Each point is reached from the start by the listed moves, each made 0, 1 or 2 times, or once backwards (-1), plus a little noise. Is the number of moves made odd or even? Then give how often each move was made.
In the rows, zero is written as 128.

Moves:
(1): 126; 139; 112; 115; 140
(2): 82; 121; 118; 106; 117
(3): 94; 148; 150; 147; 131
Start: 122; 134; 121; 141; 128
Points:
106; 118; 71; 90; 126 -> odd (1, 1, -1)
7; 171; 158; 159; 124 -> odd (0, 1, 2)
125; 138; 124; 143; 129 -> even (0, 0, 0)

Moves:
(1): 123; 121; 122; 132; 126; 115; 128
(2): 128; 135; 132; 127; 119; 127; 119
(3): 103; 100; 109; 124; 90; 131; 162
(4): 166; 107; 93; 113; 129; 133; 115
(5): 128; 126; 122; 144; 132; 142; 122
(6): 109; 113; 136; 135; 131; 154; 110
Start: 123; 135; 124; 131; 130; 125; 123
Points:
85; 115; 131; 113; 75; 152; 127 -> even (-1, 2, 1, 0, -1, 1)
174; 140; 96; 142; 151; 113; 53 -> odd (2, 2, -1, 1, 1, 0)
107; 7; 32; 93; 47; 166; 126 -> odd (1, 1, 2, 2, -1, 2)
248; 134; 69; 93; 178; 119; 87 -> even (-1, -1, -1, 2, 0, -1)
74; 128; 121; 139; 94; 85; 197 -> odd (1, -1, 1, -1, 0, -1)
63; 73; 67; 160; 39; 130; 161 -> even (2, 2, 2, 0, 2, 0)

Moves:
(1): 135; 129; 127; 133; 114; 119; 138; 123; 124; 133; 124; 136
(2): 141; 138; 144; 127; 110; 122; 124; 133; 113; 130; 126; 105
(3): 126; 124; 126; 143; 126; 115; 120; 130; 116; 120; 130; 122
(4): 133; 129; 120; 127; 112; 130; 115; 126; 132; 123; 141; 125
(5): 125; 126; 135; 158; 139; 125; 124; 122; 133; 119; 121; 132
(6): 134; 118; 131; 120; 122; 116; 143; 112; 128; 122; 128; 133
(7): 119; 127; 134; 120; 129; 114; 120; 145; 128; 120; 124; 156
(8): 115; 118; 125; 128; 109; 129; 130; 104; 136; 128; 113; 138
(9): 147; 130; 111; 127; 127; 125; 124; 138; 130; 122; 127; 126
Start: 128; 126; 123; 117; 137; 126; 138; 130; 136; 123; 126; 131
Points:
172; 110; 110; 51; 7; 66; 119; 118; 131; 87; 113; 156 -> odd (0, 2, 0, 2, -1, 2, 2, 2, 2)
177; 108; 70; 59; 89; 89; 174; 122; 157; 111; 132; 203 -> odd (2, -1, -1, 1, -1, 2, 1, 0, 2)
117; 131; 147; 212; 93; 124; 115; 83; 125; 118; 112; 93 -> even (1, 1, 1, 1, 2, -1, -1, 1, -1)
155; 120; 165; 168; 132; 107; 153; 85; 127; 102; 144; 87 -> odd (0, 1, 0, 1, 2, 2, -1, -1, -1)
122; 107; 96; 112; 44; 101; 147; 79; 131; 128; 109; 154 -> odd (2, 0, 1, 1, -1, 0, 0, 2, 0)

Moves:
(1): 130; 137; 130; 123; 126; 123; 132; 128; 126; 103; 132; 121; 123; 125
(2): 132; 139; 133; 125; 129; 127; 97; 98; 149; 98; 123; 122; 140; 132
(3): 141; 125; 121; 141; 139; 146; 138; 121; 148; 125; 139; 113; 146; 156
(4): 130; 123; 141; 130; 121; 125; 119; 114; 125; 109; 142; 140; 138; 125
(5): 133; 126; 131; 136; 135; 125; 137; 120; 121; 129; 122; 121; 128; 135
(6): 131; 119; 130; 115; 116; 126; 146; 122; 132; 120; 137; 123; 129; 138
(7): 139; 145; 132; 116; 132; 119; 147; 131; 139; 124; 144; 125; 126; 107
(8): 122; 126; 119; 141; 128; 128; 130; 101; 128; 131; 133; 136; 111; 118
(9): 137; 125; 115; 151; 127; 135; 125; 125; 116; 137; 125; 127; 150; 115
(10): 133; 132; 124; 143; 125; 129; 118; 123; 129; 122; 120; 117; 136; 141
(11): 111; 129; 153; 133; 133; 129; 117; 118; 131; 135; 121; 125; 147; 113
(12): 133; 130; 147; 132; 133; 147; 108; 147; 113; 138; 128; 134; 106; 109
Start: 129; 127; 126; 129; 118; 119; 131; 126; 134; 128; 119; 125; 122; 129
Points:
196; 167; 114; 249; 157; 180; 60; 28; 143; 114; 97; 75; 131; 101 -> odd (0, 2, 1, -1, 2, 0, 1, 2, 2, 2, 0, 2)
101; 134; 178; 210; 135; 111; 43; 22; 110; 136; 73; 134; 179; 66 -> even (-1, 1, -1, 1, 2, -1, 0, 1, 1, 1, 2, 0)
58; 121; 225; 118; 133; 152; 22; 170; 94; 196; 83; 182; 74; 41 -> odd (-1, 0, -1, 0, -1, -1, -1, 0, -1, -1, 2, 2)
141; 123; 120; 96; 106; 112; 191; 131; 158; 152; 134; 109; 117; 133 -> odd (-1, 0, 0, -1, 0, 2, 1, 0, 0, 0, 0, 0)
145; 174; 170; 35; 78; 71; 128; 63; 187; 9; 181; 135; 122; 60 -> odd (1, 2, -1, 1, -1, 2, 2, 0, 0, -1, 0, 0)
111; 111; 122; 197; 83; 106; 112; 64; 108; 69; 129; 126; 186; 137 -> odd (2, -1, 0, 2, -1, 0, -1, 1, 1, 2, 1, -1)

Moves:
(1): 137; 125; 127; 130; 134; 121; 129; 141; 125; 128; 143; 123; 129; 135; 123; 139; 125; 139; 126; 128; 122
(2): 127; 134; 127; 131; 126; 125; 122; 128; 127; 127; 127; 132; 127; 122; 131; 126; 130; 118; 127; 128; 116
(3): 147; 113; 132; 121; 114; 118; 142; 117; 133; 143; 131; 118; 148; 120; 121; 141; 135; 131; 128; 122; 131
(4): 115; 123; 118; 129; 132; 124; 152; 122; 140; 110; 129; 128; 142; 145; 135; 141; 124; 119; 126; 113; 134
(5): 133; 118; 128; 129; 144; 112; 133; 131; 139; 126; 132; 133; 124; 130; 132; 134; 117; 130; 137; 128; 124
(6): 125; 144; 120; 140; 137; 135; 118; 105; 120; 147; 131; 134; 140; 130; 107; 109; 111; 140; 128; 125; 131
(7): 127; 132; 132; 120; 124; 144; 139; 130; 124; 130; 131; 138; 144; 131; 122; 142; 138; 129; 124; 117; 131
(8): 121; 129; 132; 130; 123; 120; 120; 128; 123; 135; 127; 132; 124; 126; 128; 124; 131; 124; 126; 131; 127
(9): 123; 134; 130; 118; 112; 122; 108; 135; 141; 151; 138; 117; 135; 106; 138; 115; 131; 134; 138; 118; 126
(10): 128; 126; 126; 130; 137; 132; 133; 125; 123; 121; 120; 128; 131; 126; 124; 128; 131; 121; 123; 126; 141
(11): 119; 128; 135; 130; 130; 125; 120; 122; 135; 124; 126; 128; 124; 135; 130; 129; 120; 115; 129; 128; 124
(12): 125; 125; 122; 111; 117; 143; 126; 132; 124; 116; 127; 142; 129; 112; 142; 125; 116; 137; 131; 123; 140
(13): 132; 125; 136; 137; 127; 125; 133; 125; 125; 132; 131; 131; 137; 132; 111; 123; 138; 131; 129; 124; 124
(14): 132; 135; 128; 126; 125; 128; 135; 140; 125; 127; 137; 135; 133; 132; 131; 132; 130; 121; 128; 117; 132
(15): 137; 142; 118; 121; 126; 130; 131; 139; 135; 123; 147; 136; 130; 125; 122; 124; 123; 135; 118; 135; 134
(16): 123; 124; 118; 132; 112; 131; 138; 152; 134; 154; 139; 128; 140; 136; 131; 130; 136; 121; 122; 117; 120
(17): 128; 133; 132; 127; 127; 124; 135; 140; 127; 124; 136; 127; 125; 116; 130; 122; 117; 137; 130; 139; 133
(18): 140; 136; 121; 121; 123; 114; 128; 130; 129; 133; 126; 137; 138; 131; 107; 134; 126; 126; 124; 124; 137
Start: 118; 138; 120; 133; 123; 130; 127; 138; 120; 122; 138; 124; 129; 133; 136; 129; 119; 118; 126; 118; 140
Points:
103; 132; 107; 144; 97; 64; 169; 166; 166; 134; 206; 117; 189; 142; 109; 122; 109; 94; 100; 90; 164 -> even (1, 0, 1, 2, 0, 0, -1, 2, 1, 2, 2, 0, 2, 0, 2, 1, 1, 0)
34; 168; 67; 116; 74; 123; 98; 157; 179; 185; 187; 154; 194; 92; 198; 89; 33; 99; 146; 44; 134 -> even (0, 2, 0, 2, 1, 2, 0, 1, 2, 0, 2, 2, -1, 0, 0, 2, 1, 0)
142; 164; 141; 134; 114; 145; 122; 153; 67; 80; 170; 150; 86; 80; 104; 57; 103; 189; 107; 199; 177 -> odd (0, -1, 0, -1, -1, 0, -1, 2, -1, 0, -1, 1, 2, 0, 2, -1, 2, -1)
173; 165; 94; 142; 159; 102; 190; 161; 130; 51; 197; 118; 126; 144; 150; 157; 92; 119; 102; 143; 140 -> even (1, 2, 1, 1, 0, 0, -1, -1, -1, 0, -1, -1, -1, 2, 2, -1, 1, -1)
138; 124; 145; 102; 88; 74; 115; 191; 125; 167; 160; 98; 166; 103; 101; 160; 149; 148; 138; 93; 157 -> odd (2, -1, 0, 0, 0, -1, 1, 1, 2, 1, 0, 0, 1, -1, -1, 0, 1, 2)
60; 107; 115; 145; 138; 92; 140; 152; 162; 181; 190; 114; 193; 177; 169; 163; 108; 106; 151; 20; 129 -> even (2, -1, 0, 2, 2, 1, 1, 2, 2, 1, 1, 0, 0, 1, -1, 1, -1, -1)
146; 65; 89; 154; 100; 118; 249; 143; 131; 159; 160; 109; 243; 202; 104; 236; 175; 99; 100; 42; 93 -> even (2, 2, 2, 2, 0, 0, 1, -1, -1, 0, -1, 0, 1, -1, -1, 2, -1, 0)
